Each row of a before or after table is a point. The points were changed in one or more steps. Then noise was added and the rows were shuffled. The steps act on how far a point lies along the listed directions, d1 being the first. Write out the steps. A step turns or swaps two directions, mirrors them in a line or flattens them onto one, adds a multiple of one to another, or multiplies one. Angles are multiples of 10 degrees, from the lower direction toward the higher: turns from -170 to 170, lines from 10 to 170 but not 90. Use the fewest steps. Two steps may share a direction if one is a turn and the other turns, adds or multiplies; they go together, in the order done. Otherwise the lowest direction goes first.
In the rows, zero is written as 128.

Directions:
(1): [127 175]
(2): [175 129]
Before:
[[124 124]
 [113 117]
 [196 136]
 [115 164]
 [139 158]
 [120 195]
 [125 117]
 [208 145]
 [119 156]
 [188 158]
 [119 165]
 [124 154]]
After:
[[157 136]
 [196 137]
 [144  47]
 [164 140]
 [117 141]
 [136  59]
 [156 117]
 [117 133]
 [152 132]
 [159  69]
 [125 132]
 [165 137]]
Steps: turn d1 and d2 by 90 degrees

Directions:
(1): [112 168  95  91]
(2): [183 113  98 115]
(3): [153 177 133 165]
(4): [107 115  79 166]
Before, 8 rows:
[[129 152 109 145]
 [157 170 112  95]
 [108 117 175 202]
 [ 84 141 118 169]
 [125 148 102  66]
 [129 141 137 203]
 [134 100 129 186]
 [121  96  87 113]]
After (8 x 4):
[[171 152 117  92]
 [167 104  96  83]
 [ 86 150 132 172]
 [ 94 135 182 190]
 [139 114 126 187]
 [108 112  78 122]
 [118 164 151 189]
 [148 143 117 147]]
Steps: swap d1 and d2; turn d3 and d4 by -20 degrees

Directions:
(1): [100  52 173 139 120 137 141 107 106]
(2): [175 159 190 118 142 156 109  98 106]
(3): [122 139 124 184 114 133  91 166  68]
Before:
[[121 134  68  94 128 117 130 137 169]
 [108  95 136 102 130 116 164  92 122]
 [ 97 113 157 153 132 134 132 123  88]
 [130 110 111 107 146 124 139 111 150]
 [109 154  73 159 127 118 106 176 112]
 [136 127 147 101 135 133 150 103 135]
 [ 90  58 107 121 122 110 163 128 160]
 [145 192 131 149 124 141  96 149  98]
 [134 113 133 117 135 137 130 102 141]
 [ 73  85 109 171 116  98 133 155 102]
 [106 139  71 127 118 109 136 148 147]
 [133 105 111 117 130 127 150 137 161]
 [135 144 124 146 128 128 114 143 109]]
After, 13 rows:
[[ 80  95  32 107 116  95 147 155 183]
 [ 60 113  13 136 107  85 153 175 167]
 [ 32   9  46 134 106  82 187 158 180]
 [ 81 153  15 164 122  97 115 204 136]
 [145 158 121 144 131 131 109 145 112]
 [ 31  71  33 179 102  67 151 190 128]
 [148 120 175  99 140 144 145  88 125]
 [179 231 154 138 134 153  82 138  92]
 [137 107 148 118 136 141 128  95 135]
 [116  90 111 110 141 123 147 113 152]
 [ 94  74 138 106 124 113 171  93 122]
 [106 130 156 150 134 136 129 123  90]
 [105  79  91 122 123 117 161 148 166]]
Steps: add -0.5 times d3 to d1; multiply d2 by 2.5

Directions:
(1): [ 84 165 154 123 146  80 142 108  84  99 133 184]
(2): [109 124 151  70 150  83 113  93 149 129 136  61]
(3): [120 153 181  86 152 210 134 125 134 116 112 137]
(4): [ 85 135  86  79 101 138  89 130 159 160 156 172]
(5): [154 150 106 130  76 144 126  44 129  90 123 127]
Before:
[[114 123 126  64 125  87 114  88 166 126 135  76]
 [144  87  56 115 103  43  86  96 147 137 162  85]
 [126 124 107 136 124  75 138 104 121 131 137 115]
 [159 136 169 170 149 147 160 126 106 109  85 153]
 [113 135 147 166 147 126 130 168  75 127 129 177]
 [ 96 134 140 108 161 126 144 175 129 155 147 161]
 [128 131 174  73 146 149 122  94 127 109 129  74]
 [133 151 139 150 102 158 161 131  96  99 114 169]
 [140  89  90 114 124  86 111 106 169 164 147  58]
 [153 104 140 169 152 124 147 177 143 151 137 116]
 [125 126 173  86 166 138 134 122 134 118 141 115]
 [130 121 174 102 128 134 133  85 122 120 140  96]
 [151 106  93  90 116 138 102  97 177 130 152  72]]
After:
[[123 119 159  56 146  54 125  63 161 110 123  24]
 [130 141 160 106 165  68 143  63 110  71 138  75]
 [134 112  94 163 115 181 104 189 117 168 138 171]
 [110 136 113 122 114 169 117 148 141 156 116 221]
 [136 108 145 134 157 150 148 193 144 165 134 118]
 [158 100  99 127 120   6 115  50 116  93 148  53]
 [104 124 165  69 129 123 114  83 139 132 154  99]
 [ 91 137 186  34 154 124 108  87 134 116 139  75]
 [113 116 167  66 167 135 123 131 155 136 150 102]
 [133 138 104 152  78 196 140 156 121 130 124 190]
 [128 120  91 122 105  83 129  90 142 141 142 101]
 [102 135 135 151 148 104 140 161 120 145 152 182]
 [113 123 145 115 156  21 136  59 121 112 138  67]]
Steps: turn d1 and d4 by 150 degrees; multiply d2 by 1.6; add -0.3 times d3 to d5

Directions:
(1): [115 130  89 168  91  86 142 136 174 124 149 145 208  95 121 179 109 156
 121  95]
(2): [102 116 169  68 125 136 137 127  97  50 142 165 165 154 123 153  98 164
 172 146]
(3): [146 104 123 138  86 144 176 139 100  85  78 131 131 153 203 141 150  97
  96  78]
(4): [142 150 106  87 122 126 117 116 170 115  72 132 164 156 117  64  78 142
  63 148]
(5): [168 130 105 126  79 130 213 119  84 138 130  99 104 124  60 138  94 138
 127 153]
(6): [128 143 115 154 114 167 140  81 131 153 135 209 153 192  86 115 173 104
 142 120]
Before:
[[100 161 145 134 170 127  91 110 146 197 131 139 102 131  57  83 126 110
  156 177]
 [113 104 180  69 135 129 119 144 112  73 149 112 128 137 122 156  98 143
  174 158]
 [ 89 114 155  49 153 141  76 126 142  46  99 184 191 196 133  72  99 137
  125 164]
 [152 184  88 101 134 115 113  95 183 190 124 136 147 141  21  51  74 142
   87 196]
 [157 146 133  88 139 157 115  82 131 166 135 127  70 169  32  63 132 124
  124 174]
 [143 114 122 131 121 109 150 156  72 142 124  35  57  82 153 135  99 141
  108 127]
 [148 152 139  69 165 137  97 148  90 135 122 106  71 121 135  64 106 119
  119 179]
 [150 122 124 117 123 135 160 139 124 109 137 127 133 115 149 131 113 145
  115 129]]
After, 8 rows:
[[135 160 122  79 145  93 113 131 150 147 149  97 131  96  50  98  53 167
  124 201]
 [148 154  82 165 134  89 109 165 141 186 155  86 111  52 140 124 122 118
  107 128]
 [125 122 113 116 169 115  57 153 173 139  76  90 115 129 159  46 122  96
   67 143]
 [ 87 156 122 169 146  93 104 124 171 194 159 141 150  93  57 136 117 130
  166 150]
 [130 108 120 158 107 110 162 147  67 139 157  71  85  86 142 173 121 144
  142 109]
 [156 123 132 112 133 146 154 137 112 116 132 120 105 121 151 116 124 135
  114 137]
 [157 146  90 142 117 112 121 103 174 192 145  99 103 110  44 101 122 135
  101 143]
 [143 114 156 136 154 143 109 138 119 169 140  75  48 124 126 120 161  83
  146 148]]
Steps: turn d1 and d2 by 110 degrees; add -0.7 times d5 to d1; turn d4 and d6 by -40 degrees; add 0.5 times d3 to d4
